Each row of a before or after table is a point. One or more steps were done to the points. Then noise was added and the rows were shuffled. The steps act on how far a point lies along the listed directions, d1 being the first. Write out the steps. A step turns or swaps two directions, mirrors them in a line or flattens them onto one, adds a multiple of one to another, or multiplies one. Angles are multiples of 10 degrees, from the lower direction toward the higher: turns from -170 to 170, lines from 10 to 170 but not 90. Use the fewest steps. Two steps may share a direction if one is a turn and the other turns, adds or multiplies; they go together, in the order done. Otherwise the lowest direction goes first.
(in the rows, 128 means zero)

Directions:
(1): [104  92 116]
(2): [165 110 108]
(3): [117 148  89]
Before, 10 rows:
[[103  96 176]
 [124 153 107]
 [134  97 145]
 [141 172 145]
 [166 124 137]
 [152  99 140]
 [116 114 128]
 [109 175 142]
 [ 97 174 149]
 [112  88 138]]
After (10 x 3):
[[ 86 157 116]
 [127 120 145]
 [ 80 161 127]
 [137 151 186]
 [162 141 112]
 [113 165 100]
 [141 116 169]
 [105 121 105]
 [167 129 138]
 [154 129 151]]
Steps: turn d1 and d3 by -70 degrees

Directions:
(1): [148 164 107 160 159 130]
(2): [161 119  89 104 117 101]
(3): [ 88 143  93 143 100 122]
(4): [139 147 117 104 112 180]
(5): [116  86  99 134 156 152]
(6): [155 108 132 169  94 139]
Before:
[[110  97  66 120 125 111]
 [163 103  71  98 131 150]
 [100 124 110 112 163  96]
 [136 100 134 113  94 130]
 [150  89  97 107 157 120]
 [126 131  99 141 116 139]
 [ 89 139  67 105 100 114]
 [117  89  76 112 107 172]
 [141 143 137 145 115 164]
 [109 100 105  88 133 129]
 [110 121 130 127 102 101]
 [107 113  91 114 132 118]
 [157  71 111 111 107 136]
 [181 149 109  92 128 103]]
After, 14 rows:
[[106 148 150 128 154 138]
 [139 114  96 170 170 107]
 [ 96  87 115 160 157  88]
 [127  78  96 135 143 109]
 [148 140 120 165 146 118]
 [149 149 114 138 107 117]
 [ 81 120  99 188 142 116]
 [126  94 108 167 109 123]
 [132  94 107 118  85 126]
 [100 141 120 133 130 113]
 [113 112 101 143 103 110]
 [ 98 134 115 161  78  84]
 [144  98 156 120 141  69]
 [106 111  77 149 106  92]]
Steps: turn d1 and d6 by -130 degrees; mirror d2 and d4 in the line at 150 degrees; turn d3 and d5 by -30 degrees

Directions:
(1): [135  82 116 126 166 108 124  84 121]
(2): [119 153 129 104 125 100  70 112 151]
Before:
[[124 143 128 114 128 122 100 133 137]
 [130 143 127 140 114 139 138 153 126]
 [130 115 118 137 135 137 136 111 110]
 [125 140 131 120 122 121  99 137 141]
 [138 120 123 117 156  99  99  87 130]
 [125 140 134 139 113 143 152 147 128]
 [129 129 129 121 135 117 109 114 135]
 [122 126 132 118 137 115 104 113 131]
 [132 111 122 122 136 131 135 128 124]]
After (9 x 9):
[[121 119 129 104 151  91  72  86 141]
 [126 174 136 149  83 164 158 194 125]
 [138  82 111 144 156 136 154  94  99]
 [116 171 135 105 108 112  65 142 157]
 [116 171 133 100 117 108  63 133 154]
 [140  78 108  97 205  52  50  17 139]
 [127 124 125 109 148  97  81  93 143]
 [123 166 143 152  84 173 182 189 120]
 [137  88 119 127 151 131 146 117 119]]
Steps: multiply d1 by 3; multiply d2 by 2.5

Directions:
(1): [167 126  74 141 114 122 128 113 105 144 177 122]
(2): [145  97 150 152 145 102 129 125  82 168  95 115]
Before:
[[120 125 132 130 118 123 134 117 140 126 126 132]
 [145 113 126 166 131  99 137 128 110 160 127 113]
 [ 85 124 169 106 136 138 113 134 182  95  78 145]
 [ 83 118 187 114 142 120 122 143 139 138  47 137]
 [125 134 113 128 115 127 128 122 139 134 137 128]
 [ 70 153 159  89 119 159 126 147 194  75 105 153]
 [118 111 172 126 167  96 134 129  89 140  93 136]
 [ 95 100 195 108 163 118 149 129 129 152  42 136]
 [135 107  97 150 119 128 133 108 116 152 152 124]
 [111 154 144 114 117 150 126 136 176  84 124 148]
 [ 83 174 147  91 139 155 106 137 194  87 116 126]
 [154 121  91 126 110 118 118 112 110 118 149 126]]
After:
[[151 118 104 161 123 103 136 123 118 160 152 112]
 [120 126 130 130 117 123 134 116 134 126 126 133]
 [119 126 143 133 126 123 128 126 135 142 112 126]
 [109 147 166 117 125 149 126 139 171  89 103 142]
 [116 164  65  95  90 153 122 127 167 105 180 148]
 [139 103 142 136 129 113 119 120  94 136  97 121]
 [139 157  53  90 110 157 145 110 171 114 192 152]
 [103 150 118  95 113 150 113 129 198  77 139 152]
 [148 143  78 112 131 122 131 113 117 111 193 143]
 [ 85 169 157  95 144 150 105 139 189  89 107 128]
 [ 69 156 148  91 120 161 120 145 191  73 109 155]
 [125  92 127 153 130 117 136 113 106 163 125 124]]
Steps: swap d1 and d2

Directions:
(1): [ 91 134 112 119 142 103 159 107  83 121 133 158 125  77 101  94 150 146]
(2): [142 147  92 114 140 127 109 138 101 135 151 127 126 196 105  74 118 143]
(3): [101 101 118 111  92  79  96 169 140 140  77 155 124 134 135 116 123 142]
(4): [171 135 104 103 108 114 126 151 107  92 137 120 190 114 126 160 148 156]
(5): [158  88  90 145 143 167 131 156 125 154 101 119 125  96  77 126 106 127]
Before, 9 rows:
[[175 126  88 104 109 146 105 176 110 112 137 111 174 107 114 148 127 165]
 [158 104 117  94  99 114 104 154 151 107  92 133 154 141 136 151 120 131]
 [114 151 103 129 156 148 154 105  99 164 152 114  85 131 103  69 106 138]
 [110 159 139 156 164 126 144  80  95 150 143 138  91 128 107  95 128 126]
 [ 93 132 161 155 179 168 192  72 119 153 147 126  91  64 106 122 129  82]
 [129 164 140 110  98 104  99 141 134 106 162 117 164 159 167 155 132 141]
 [130 143  91 114 139 120 144 104 103  90 161 145 156 124 119 105 132 150]
 [109 124 103 100  86  56 101 178 107 116  99 164 167 145 134 117 147 155]
 [126 149 180 145 136 117 132 128 132 136 140 146 120 127 146 129 132 127]]
After, 9 rows:
[[101 131 174 146 109 132 109 128 174 142 128 117 117 122 171 170 111 108]
 [106 134 138 138 134 158  93 134 153 166 139 120  73 178 140  89  95 120]
 [157 140  94 121 168 157 187 112  67 117 163 120 167  60  67 126 148 128]
 [ 60 110 152 135 103  75 105 149 152 153  80 168 100 146 154 110 124 113]
 [ 85 138 135 140 147 127 146  76 138 116 149 150 103 129 144 102 118 117]
 [125 181 110  98 129 105 159 100  80 113 175 120 140 121 135 101 142 162]
 [149 134 163 145 131 124 139 145 125 129 130 142 143  91 128 151 135 136]
 [132  99 131 114 115 128 101 142 170 136  87 133 109 165 139 126 101 108]
 [135 168 130 131 143 102 151  90  78 112 153 138 146  98 115 132 157 152]]
Steps: mirror d1 and d4 in the line at 170 degrees; turn d2 and d5 by -70 degrees

Directions:
(1): [152 142 135 109 101  99 110 177 129  96  96 145  81 121 133 100 184 128
 146 132 150 163 108 124]
(2): [134 151 141 106 138 125 106 115 109 163 139 146 107 110 158 128 130 144
  83 134 118 170 198  86]
(3): [134 101 126 165 122 128 146 134  82 108 141 135 165 159 148 113 121  95
  95  94 153 193 119 134]
(4): [131 112 151 113 148 125 117 156 143 118 113 125 157  98 100 165 101 192
  96 117 180 144 105 116]
(5): [106 149 103 131 180 128  65 160 113 121 142 112 171 124 122 126 142 101
 171 116 132 128 134  88]
Before (11 x 24):
[[115 135  75 145 160 122  89 178 117  98 118 111 162 160 112 114 157  63
  210 121 110 112 105 129]
 [131  90 132 156 124 135 146 132 119 104 119 110 177 140 107 163  83 143
  109 123 153 147 101 151]
 [129 116 124 133 113 118 150 119 111 129 143 138 117 145 133 128 126 114
  128 122 122 140 133 124]
 [114 110 127 149 114 133 168  83 116 138 155 125 154 156 140 129  93 126
  103 122 136 136 128 140]
 [130  75 149 168 102 157 179 128 109 114 143 122 213 148 118 162  66 111
   83  97 144 163  91 186]
 [133 106 125 155 124 133 157 105 119 133 128 128 147 134 125 147 100 137
   79 128 136 131 130 156]
 [127 147 114 118 138 113 105 175 123  98 115 125 129 128 111 116 161 104
  188 135 121 113  91 112]
 [101 152 105 124 175 143  92 126 153 124 125  89 156 113 118 127 144  93
  202 127  96  61 133 115]
 [107 164 113 132 158 130  76 160 134 119 121 121 160 126 126 104 168 107
  181 127 139 131 120 107]
 [102 134  96 131 177 131  53 201 124  85 117 118 205 128  97 140 135 116
  194 114 169  97  68 105]
 [115 119 113 139 105 124 142 122 135 113 116 106 124 148 115 134 115 137
  140 140 114 102  87 169]]
After (11 x 24):
[[121 117 125 141 159 134  97 141 102 121 132 111 187 126 118 163  92 137
  109 122 148 166 144 104]
 [101 128 127 144 181 154  73 158  93 136 164 109 242 119 123 166  89  98
  123  97 133 168 152 102]
 [156 120 145 129  88 112 168 140  97 111 115 155  99 143 147 107 145 119
  100 129 128 178 117 133]
 [116 142 120 125 129 119 104 118  98 144 136 123 121 136 151 129 120 137
   95 134 111 166 164 111]
 [119 127 114 128 133 117 124 129 117 128 146 129 128 138 124 130 134 110
  157 125 119 122 131 111]
 [148 100 152 145  86 142 204  70 125 134 118 132 107 141 161 115 115 116
   74 116 107 146 149 168]
 [ 94 138 108 137 157 132 108 105 119 142 162 110 175 140 128 133 107 117
  148 125 130 114 140 103]
 [156  79 150 153  76 128 180 138  86 101 113 169 150 160 152 126 101 142
   41 102 182 201  95 160]
 [113 137 107 142 170 133  95 129 121 138 137 113 168 117 116 151 115 129
  122 129 127 112 145 114]
 [157  94 117 162  84 121 183 129  85 112 116 152 120 182 159 104 131  83
   90 111 120 197 131 167]
 [142 116 145 154  81 133 176 119 131 111 109 145 124 151 143  98 142 122
  107 123 150 166  98 172]]
Steps: turn d3 and d5 by 130 degrees; turn d2 and d3 by -140 degrees

Directions:
(1): [111 167 127 152 154 141 112 165 126 146 126 113  97 126  93 138 139 134
 115 185 174 122 139 144 162 159 119 124 180 172 129 113 122 142 134  81
  99 145 104 115  87 138 155 117  68 139  94 113]
(2): [127 100  77 127  95 141 120 152 125 151  53 153  95 135 154 137 120 144
  99 120 126 114 182 104  89 113 108 149 146 152 125 172 133 126 170 123
 101 154 108 133 168 149  90 129 102 131 136 155]
(3): [141 129 144 154  75 131 116 116  72 136 123 144 140 130 123 138 107 103
 153 143 152 137 142 121  98 115 122 151 158 178 106  86 157 151 147 155
 181 157 110 123 112 119 157 188 179 124  96 131]
Before:
[[144  91  78 109  92 135 133 133 116 140  52 160 100 128 161 129 103 133
  111 120 117 117 171 105  80 104 111 149 134 133 122 177 138 130 173 137
  114 138 108 124 163 134  97 132 132 132 137 163]
 [120 150 130 119 157 128 113 144 130 133 134 101 114 135 113 125 144 148
  121 160 141 127 127 132 149 147 137 122 138 118 138 129 128 127 117 107
  107 116 138 127 114 134 126 104  81 137 123 118]
 [148 101 153 120 110 115 151  94 126 115 139 125 169 121 146 124 117  95
  149  95 115 128 105 129 102 100 139 124  88  87 121 117 142 111 114 163
  187 108 137 139 134 109 136 140 198 119 145 120]
 [145  94 113 127  46 115 127 107  99 134  95 156 142 116 174 135 102 111
  136 100 115 117 163  95  59  96 131 154 121 135 109 128 150 119 157 167
  173 144 137 131 153 127 114 169 198 116 133 147]
 [124 109  86 130 102 119 117 150 126 142  70 128 109 127 142 145 129 138
   95 119 114 128 166 115 110 108 120 150 146 147 120 167 119 140 161 125
  108 150 116 134 155 143  99 128 108 131 130 151]
 [129 137 140 149 132 137 146 134 118 132 146 116 116 124 113 131 129 132
  141 156 138 129 132 145 127 144 133 128 151 142 122 104 135 122 110 104
  131 141 122 134  99 131 153 122 120 130 109 103]
 [124 155 174 122 156 134 128 127 141 126 165 104 129 116 113 122 137 118
  145 149 147 128 105 142 165 161 135 132 131 133 140 109 137 128  97 108
  133 128 138 124  92 132 159 122 117 128 113 120]
 [141 135 140 139  92 128 112 111  85 131 135 124 138 139 119 129 113  99
  156 141 142 127 131 123 108 115 125 138 139 158 117 102 157 130 134 144
  171 149 107 131 110 120 155 180 174 120 107 112]
 [125 115 103 127 135 124 138 135 141 131 102 127 108 128 143 124 125 129
  113 111 114 112 148 125 127 138 128 121 135 123 120 146 129 119 143 117
  104 122 131 136 121 138 117 109  97 133 132 137]
 [130 129 123 116 162 131 138 130 158 134 135 126 127 135 138 116 143 131
  109 125 102 126 132 120 129 132 125 128 121 120 135 150 113 120 128 135
  110 107 130 130 142 128 109 101 110 125 139 127]
 [110 144 116 127 146 139 114 153 139 148 106 129  99 126 122 133 133 156
   94 134 138 109 150 122 136 137 121 131 139 129 150 162 121 122 142  88
   83 131 120 128 138 146 103 102  69 146 125 135]
 [136 153 114 150 128 145 111 152 108 140 120 118 101 131 103 128 122 123
  136 172 160 115 147 124 131 130 124 124 159 177 118 114 140 158 133 122
  125 155  93 117  98 130 146 148 114 121  96 132]]
After:
[[165  39 119  95  58 109 163  69 125 110  89 159 181 128 203 119  98  99
  143  26  64 127 129  94  36  56 136 143  42  55 117 163 154  96 137 211
  201 108 150 157 209 113  80 153 247 110 188 155]
 [140 106 119  75 170 113 160 103 174  99 142 124 138 119 151 105 127 136
  125  90  78 125  95 133 140 120 143 105  64  40 147 175 106 106 105 136
  107  75 157 127 150 117 101  77 136 128 173 137]
 [116 178 145 148 149 134 100 155 102 144 142  97 108 133  85 136 141 138
  131 204 182 130 132 142 160 162 131 128 181 167 127  91 140 149 124  95
  121 138 118 114  76 132 162 129  75 141  85 106]
 [137 139 152 128 149 126 139 109 133 128 166 124 151 132 125 116 137 112
  135 131 110 137 113 126 128 130 132 131 123 128 126 111 127 131 117 154
  150 107 134 125 121 112 138 130 152 120 122 118]
 [125 136 137 132 154 117 141 122 139 117 150 111 128 122 124 121 128 118
  133 122 121 123 116 143 154 148 138 110 131 115 121 114 127 123 118 117
  122 111 141 132  92 125 146 113 113 132 122 119]
 [121 158 150 149 119 149 109 153 106 154 112 121  99 122 110 138 125 117
  133 181 182 121 153 130 140 160 115 156 188 200 126 107 154 147 138  97
  131 170 102 117  87 145 163 150  98 133  83 131]
 [113 180  93 155 174 156 102 194 138 155 107 103  60 129  82 133 141 145
  104 210 185 100 160 136 169 161 115 110 190 190 131 136 119 155 136  65
   64 157  79 109  81 148 143 103  27 132  89 123]
 [116 138 126 115 169 105 133 135 166 116 148  90 133 117 117 130 151 138
  109 118 101 137 103 145 170 131 143 114 109  92 137 150  95 125 107 112
  101 105 147 134 124 128 120  87  99 130 143 121]
 [121 147 120 162 132 149 134 164 115 151 116 118  87 125 104 140 131 141
  123 182 162 122 158 143 130 153 120 134 186 175 120 113 134 129 130  77
  107 161 102 130  93 144 153 117  79 137  93 104]
 [105 194 166 150 182 136 109 151 131 138 174 101 113 118  77 133 143 141
  119 178 169 121 109 154 189 168 134 113 156 142 150 103 118 136 109  69
  101 122 120 114  73 129 161 104  66 149  91 102]
 [147  53  93  68  89  98 158  84 174 106 104 150 157 116 218 111 117 137
  117  21  36 111 133  88  62  79 147 130  28  25 138 198 117  76 126 178
  134  90 185 151 216 130  48 103 194 111 210 159]
 [129 111  82 114 107 135 116 140 129 142  75 133 100 143 147 128 123 134
  110 118 117 108 165 107  98 111 113 137 126 132 133 177 136 107 154 119
  103 146 105 141 161 146  97 130 112 126 143 134]]
Steps: multiply d1 by 2.5; turn d2 and d3 by -110 degrees
